Every row gives one point. A path goes straight from each point to the next, and from the last back to the first. The post is the endless flat space through its rows: a point in 2 columns, a line in 3, a plane in 4, and so on, so that a path can go around it. Count how often the path circles the post. Going back the other way cancels.

Post, 2 rows:
| -2.23 |  0.03 |  0.83 |
|  2.25 |  0.03 |  1.33 |
Path (31 x 3):
| -4.12 |  1.24 | -0.53 |
|  1.68 | -0.94 | -1.13 |
|  2.95 | -2.22 |  2.18 |
| -4.03 | -0.89 |  2.86 |
|  2.27 |  0.63 |  2.33 |
|  0.96 |  1.62 |  0.39 |
| -1.35 |  0.52 | -0.91 |
|  1.71 | -2.12 |  1.29 |
|  0.24 | -2.92 |  2.44 |
|  1.54 | -0.66 | -0.81 |
|  0.60 |  2.33 | -1.07 |
|  2.31 |  2.72 |  1.30 |
| -0.27 |  0.34 |  2.62 |
|  0.73 | -0.93 |  1.86 |
| -2.21 | -1.24 |  0.46 |
|  0.93 |  0.96 | -1.60 |
|  5.96 |  1.74 |  0.83 |
|  0.55 |  2.16 |  2.42 |
| -0.39 | -0.68 |  2.22 |
|  2.36 | -1.42 |  2.06 |
|  1.59 | -0.40 |  0.68 |
|  3.74 |  1.18 |  0.11 |
|  1.82 |  2.60 |  1.88 |
|  2.65 |  0.36 |  2.84 |
| -5.16 | -2.97 |  2.39 |
| -1.20 | -1.55 |  0.68 |
|  0.43 |  0.67 | -0.84 |
|  1.74 |  1.13 |  0.83 |
| -3.51 |  0.95 |  2.39 |
|  2.46 |  0.31 |  2.29 |
|  2.77 |  2.85 |  1.19 |
Times around: 2
